Each row of a before or after table is a point. The points were changed in one or more steps. Then noise was added and the rows were shuffled. The steps act on columns, c1 being the first. What was done? A step turns or swaps two columns, mirrors them in a line or flattens them onto one, adds a multiple of one to another, or multiplies or shifts one. Angles are multiples of 10 degrees, from the lower column toward the higher: turns from -170 to 170, lines from 10 to 170 but not 90. Use the fewest steps. Two steps may share a column if one is a turn and the other turns, adds or multiplies; they go together, in the order done. Otherwise the lowest column goes first.

Before:
[[  6  -5   1]
 [ -5 -14 -13]
 [-10  15  -5]
 [  2 -11  18]
 [ 11 -12  34]
 [  8   3 -18]
 [ -5   3 -19]
 [ 20  20 -17]
 [ -5  -7  -7]
 [ -8  21  -8]]
After (10 x 3):
[[  6  20   7]
 [-14 -14 -12]
 [ 24 -14 -12]
 [ 60 -26  -1]
 [ 33  31  18]
 [ 18   4  -3]
 [-24 -21   7]
 [-15   2 -19]
 [-16   1 -10]
 [-30 -15   6]]
Steps: multiply c1 by 3; mirror c2 and c3 in the line at 70 degrees

Before, 14 rows:
[[ 37   7 -21  25   6  -8]
 [-38  22  10   2 -44  29]
 [  4 -34  38   1  21  -4]
 [  3  -7  19   2  30   9]
 [ 29  17   2   2  16   9]
 [ 46  35  -3  27  -5   0]
 [ 60  33   4   2  43 -17]
 [ 38  10  -5  29  34 -15]
 [ 36   6 -30  25  25 -27]
 [-20  16   5 -27 -53  27]
 [  8 -19  32 -16  21 -23]
 [ 22  38 -23   8  39   0]
 [-41  27  34   9 -51  36]
 [ 22 -12  25 -21  19  56]]
After, 14 rows:
[[ 38   7   6  25 -21  -8]
 [ 29  18  15   2   1   9]
 [ 22 -12  19 -20  24  55]
 [ 21  38  39   8 -22   0]
 [  7 -19  20 -16  32 -23]
 [ 37  10  34  29  -4 -14]
 [-20  15 -53 -27   5  26]
 [-41  26 -51   8  34  37]
 [ 47  35  -4  26  -3   0]
 [  4 -35  22   2  38  -5]
 [ 36   6  24  24 -30 -26]
 [  3  -7  30   1  19  10]
 [ 59  33  43   3   4 -16]
 [-38  23 -44   2   9  27]]
Steps: swap c3 and c5

Before (13 x 9):
[[  8 -26  22 -12 -17   5  20  17  39]
 [ 22  11  27 -19 -17   3  10   4  -9]
 [-42  11 -28  44  -4 -59   6 -12 -20]
 [-13   7  -2  -6  -3  10 -23  19 -18]
 [ -6  -4  27  -2  11  21  29 -12 -11]
 [-14  12   4 -18  23  17   7   6  17]
 [-59  19 -31 -10 -18 -54  25 -10 -27]
 [-51   8 -36  27 -37  -9   6 -32 -31]
 [  9 -44  40 -37  -2   2  -7 -20  12]
 [ 24   5 -23 -14   3   5  15  -5   0]
 [  6   2  54  -9 -14 -26  10 -11  31]
 [-39  36 -46  13  -6 -23 -10 -40 -15]
 [ 32 -37  41 -22  17   8   9   3   3]]
After:
[[ 10 -44  37 -19   1   0 -18 -21  11]
 [-36  38  13  31  -4  22 -22  61 -16]
 [-12   9 -15  17  -3  -8 -32  -9 -18]
 [-39  13  -3  62  -4  57  -6  32 -17]
 [ 20   5 -14   6   1  -4   5  22   4]
 [ 30 -36  18   1  14 -11   0 -34   3]
 [ -3  -5  24  20  14 -20  19 -19  -8]
 [-14  14  -3  -1  23 -16  -2  -5  14]
 [  6   2  35  10 -13  25   0 -44  31]
 [ 23  10  10   3 -16  -5   2 -28 -13]
 [ 11 -29  -4   8 -17  -5  11 -28  39]
 [-53   9   8  48 -37  10  -7  43 -33]
 [-62  19  -7  12 -15  54  13  32 -27]]
Steps: mirror c3 and c8 in the line at 150 degrees; shift c4 by 20; multiply c6 by -1; shift c7 by -10

Before, 10 rows:
[[ 14  -7   0  32   6   2   2 -30  30 -14  19   6]
 [  3   3 -24 -12 -24 -17 -24  -4  -7 -11  -7   0]
 [ -6 -18 -18   8   8 -20 -21   1   3   5 -17  25]
 [ 13 -22  -4   9 -21 -19 -27 -28  17  -5  10 -26]
 [ 14   5   9  36  10  -8  -7   1 -23  -6  -2 -16]
 [ 26  -3  -2  34  11  29  -6  13 -19  -4 -11 -11]
 [ 11  16  18  -9  16   8 -30   7  20  15  22   7]
 [ -2  27   9   3  32  15 -22  -4  22 -30  -7  -7]
 [ -6 -19  31   0   6  27  12 -16  28 -28 -24   4]
 [ -5   9 -22   3  -9 -10   3  18  31  17 -19  11]]
After:
[[  1 -17   1   6   6  11 -20  -7  -6  10 -25  30]
 [-16 -20  37  23   7 -26  11  -6  15 -54   7  -4]
 [ -3   3 -10 -10 -23  14 -24   3   6 -21 -24   6]
 [-28 -22 -10  20 -21  27 -26  13   3  -7   4 -18]
 [ 13  -4   8   1  13 -23  -6  25 -38  -9  -9 -20]
 [ 19   9   1  28  -8   5   4  -4  13  34 -29  15]
 [ -4  28  10  22  33 -13 -21  -1   9 -60   2 -11]
 [ -1   7   9  -2  10  14  -8  14 -44 -11   5 -12]
 [-29  -7 -14  42   7  -3   1  13 -14 -27  12   4]
 [  7  17  -3  13  16 -11 -32  10  18  29  30   3]]
Steps: swap c1 and c8; turn c3 and c11 by 50 degrees; turn c4 and c9 by -60 degrees; mirror c6 and c12 in the line at 100 degrees; multiply c10 by 2

Before:
[[ 37 -40  -7  13  17 -36  40 -19  10 -24  11 -10 -16   1  17 -17  16 -11]
 [ 40 -11   9  21  18 -22  12 -44  24 -21  18 -39 -33 -20  10   9  11   1]
 [-13  14  -9  16 -21 -13 -17 -35 -13  60   2  15   6 -10 -33  11   9  24]
 [ -3   0 -31   4  13  14 -14 -29 -17  46 -13  -4   4  16 -47  42  11  24]
 [-10   8   0  -3  17  24 -22 -24  -8  56  12  -8  28  10 -16  -2   3  14]
 [ 23  -4 -18  21  -6  21 -15 -51  -9  37 -23  -1  19   2 -20 -15 -14  18]
 [ 23 -31 -12 -17 -16  -7  18 -22  14 -36  19 -32 -35 -16   8 -10  10   4]
 [ 17  17  -9   0  17   8  30  15  42  -4 -23 -10  32 -13  -6  -7 -27  39]
 [ -3  13  -1  28  -2   8  37   7   5  -5  -9 -43  14  21  -6  -2 -13  45]
 [ 38 -31  -3   1   6 -45   4  -1   4 -19  -6 -52 -17 -14  21  -4  -7   5]
 [-16  11  -7  22  14   8   7   9  37  -1 -26 -12   4  19 -15 -16 -46  12]
 [ 12   3 -24  18   6   9 -29 -26 -19  35  24  18   3  11 -13  18 -16  40]
 [ -1  -4  24   0  21   6  36  -5  11   5 -19 -13  12   2 -25  -9 -56  38]
 [ 42 -34   1   5  -6 -33   8 -22  35 -15  23 -36  -3  12 -18  -7   3  14]]
After:
[[-13  13   3  17  22 -15 -36 -35 -12  58  -9  18   8 -10 -14  13   9  24]
 [ 12   3  23  19  -8 -18 -32 -27   9  34 -23  19   4  11  10  18 -15  40]
 [ 23 -31  18 -18  15  13  17 -21  -6 -36 -12 -33 -33 -15  -5  -9  12   4]
 [ -3  11 -11  29   1   3  24   6   7  -7  -2 -42  12  20 -29  -2 -12  44]
 [ 39 -11  20  20 -19  23  14 -46 -22 -22  10 -36 -33 -20   0   9  10   1]
 [-11   7  13  -2 -16 -11 -26 -25  24  58   2  -9  26  12   2  -2   1  13]
 [ 20  18 -24   1 -18  43  20  17   6  -4  -8 -11  31 -13 -25  -8 -25  36]
 [ -1  -4 -19  -1 -21  10   9  -4   7   7  24 -13  11   3 -43  -9 -56  38]
 [ 43 -32  23   4   5  35  -8 -23 -32 -14   4 -35  -3  11 -18  -6   4  14]
 [ -2  -1 -12   3 -12 -16 -41 -29  13  47 -31  -4   5  16 -29  43  11  24]
 [ 39 -31  -6   2  -8   6  17  -2 -46 -18  -3 -53 -15 -14  12  -4  -8   4]
 [ 23  -5 -23  23   7  -7 -24 -52  18  38 -18  -2  20   2  -5 -18 -14  17]
 [ 40 -42  12  12 -18  11  42 -19 -37 -24  -9  -9 -17   0 -15 -16  16 -13]
 [-17  11 -27  24 -17  35  -4   9   7  -1  -6 -10   6  20 -13 -15 -48  13]]
Steps: swap c3 and c11; multiply c5 by -1; swap c6 and c9; turn c7 and c15 by -40 degrees

Before:
[[ 26  24  11   7  39   4 -33 -17  -9  18 -12  -2  25  20 -17  -4  -3  15
   -5  26  -3  15  16 -13]
 [-18   5  -4 -13  34  19  18   8  -5  30   9 -10  20 -22  24  32  -3 -28
  -24  13   8  -3 -17 -28]
 [ 34 -26  -7  18  -1  28   9 -20   9  20   4  -7 -12  19 -17  33  15  -9
  -36 -20 -35   6 -14  14]
 [-14  14  -1  13  -8  25 -23   1 -12 -10  35  17 -20  21 -20 -31   3   4
    2  15   5   1  -9 -28]
 [  2  -3  23 -15  23 -19  19 -29  23  37  28 -11  33 -38  10  24 -18   4
   -8 -12 -17   1 -31  29]
 [-20  -7 -11   2 -15  33   6  21  20  19  -1  -1   2   4  -3  -6  26  -6
  -42  23  18  36  25 -26]
 [ 18  16   9  18 -26 -23  -9 -16  20  30  -9  -3 -17  21  -5 -26 -20 -33
   -8 -12   2  28  -9  -1]
 [ 21 -31  28   0  16 -13   8  29  25 -12   3  -1  28   4 -21 -16  -6  10
    1 -12  -6  -6 -18 -20]
 [ 36 -13 -15 -38  18  11   2  32  49   4 -27  -5  28  11  32   0  10 -42
    0  24 -14  -9  12  -3]
 [ 14   6  32   2  -6 -17  11 -21   8  20 -21  17 -14  12 -19 -25 -31  -9
  -11 -14 -22  16 -28  20]
 [ -3 -38 -23 -13  21 -19   4  -8   0  -8  -6  32 -23 -40 -26  -5  19  13
  -42 -29  16   8  10  -9]
 [  6 -36  15 -11  38  -1   4   0  -3   8 -15 -11  36 -25  -7   8 -17 -31
   -9  23   1  -9 -21  10]]
After, 12 rows:
[[ 25  19   1  17 -27  20  -7 -15   8  31 -11 -20 -20  18  -6 -24 -18 -34
   -8 -14   3 -22  17  -1]
 [ 24 -27   2  19  -1 -29   8 -21  24  20   4  -1  14  19 -18  33 -12  -8
  -37 -18 -36 -10   3  14]
 [-18  13  -4  13 -10 -27 -22   2  -6 -13  36 -13   1  20 -20 -29 -20   2
    2  14   4  14  -1 -29]
 [  5  26   1   6  39   1 -33 -18  28  17 -11 -11  -1  18 -16  -4  24  17
   -4  25  -1 -12 -16 -14]
 [ -1 -42  -8 -12  22  21   5  -9  -2  -7  -7 -26  18 -42 -28  -6 -24  14
  -43 -31  15  18  -2  -8]
 [ 17  17  19   2  -4   7  12 -19   9  18 -20 -22 -31  13 -20 -24 -14  -9
  -11 -14 -22   3  33  22]
 [ 18   6  14 -15  25   7  17 -28 -11  36  28   6 -19 -39  10  24  34   4
   -7 -14 -17 -11  36  31]
 [  9 -10  -5   2 -15 -22   6  20 -27  18  -2 -26  27   3  -3  -7   2  -6
  -41  23  18 -24 -35 -25]
 [-15   3  -5 -12  34 -23  19   7 -14  31  10   7  -2 -21  25  32  21 -27
  -25  14   6  -7   9 -30]
 [  2 -30  17 -11  38  -6   3   1   8   7 -15  14 -15 -24  -8   7  36 -32
   -7  22   1  -3  20   8]
 [ 61 -16  -8 -38  19  -7   0  32   7   4 -29  10  12  11  31  -1  30 -44
    3  23 -13   0 -15  -5]
 [ 33 -20  26   0  16   6   7  29   4 -14   3   6  -6   3 -23 -16  28  10
    1 -13  -6   2  22 -22]]
Steps: mirror c1 and c9 in the line at 30 degrees; turn c2 and c3 by -20 degrees; multiply c3 by 0.7; turn c6 and c23 by -160 degrees; turn c12 and c22 by 130 degrees; swap c13 and c17
